Each point is reached from the start by the listed moves, each made once or not at all, plus a little noise. Is the number of moves made odd or even? Then give how often each move was made.

Moves:
(1): -.24,-.62,.03
(2): .18,.20,.29
(3): -.56,.27,-.02
Start: -.01,.00,-.01
Points:
.01,-.04,.00 -> even (0, 0, 0)
-.78,-.38,.03 -> even (1, 0, 1)

Moves:
(1): -.15,.08,.15,.13,-.14,.08,-.03,-.04,-.18,-.11,.24,-.12
(2): .03,.29,.11,.06,.05,-.09,-.25,.11,-.13,.21,-.05,.06
(3): -.10,-.02,.08,.01,.00,.14,.13,.18,-.01,-.10,-.13,.32
(4): -.07,.19,-.28,.23,-.03,.03,.03,.02,-.05,.00,-.21,-.02
(5): .21,-.10,.00,-.10,.26,.12,.09,-.11,-.06,.27,.02,-.02
(6): .03,-.08,-.12,-.03,-.14,.36,-.05,-.05,.12,-.09,-.08,-.09
(7): .07,.24,.07,-.25,-.46,.02,-.01,-.18,.07,.07,.01,.13
(8): .23,-.15,-.17,-.01,-.16,-.01,.07,.24,-.18,.06,.13,.00
(9): .40,.18,.13,.25,-.13,.04,.26,.04,.40,-.06,.20,.18
(10): .06,.04,.23,.19,.16,.05,.15,.32,.08,.13,-.07,-.43
(11): -.10,.19,-.27,-.26,.13,.08,.04,.25,-.15,.09,.17,-.11
Start: .10,-.09,.01,.04,-.16,-.05,-.14,-.16,.09,.22,-.14,.05
Points:
.66,.37,.09,-.03,-.61,.28,.50,.68,.31,.41,.16,.15 -> even (0, 0, 1, 0, 0, 0, 1, 1, 1, 1, 1)
.65,.36,.01,.26,-.25,.52,.21,.94,.21,.46,.03,-.02 -> odd (0, 1, 1, 0, 0, 1, 0, 1, 1, 1, 1)
-.03,.63,.25,.38,-.71,.55,-.17,.21,.00,.34,-.41,-.09 -> odd (1, 1, 1, 1, 0, 1, 1, 0, 0, 1, 0)
.42,-.34,-.12,.04,-.34,.50,-.06,-.13,-.19,.37,.17,-.18 -> even (1, 0, 0, 0, 1, 1, 0, 1, 0, 0, 0)
.39,.68,-.41,.28,-.28,.36,-.09,.21,.28,.36,-.11,.08 -> odd (0, 1, 0, 1, 0, 1, 0, 0, 1, 0, 1)
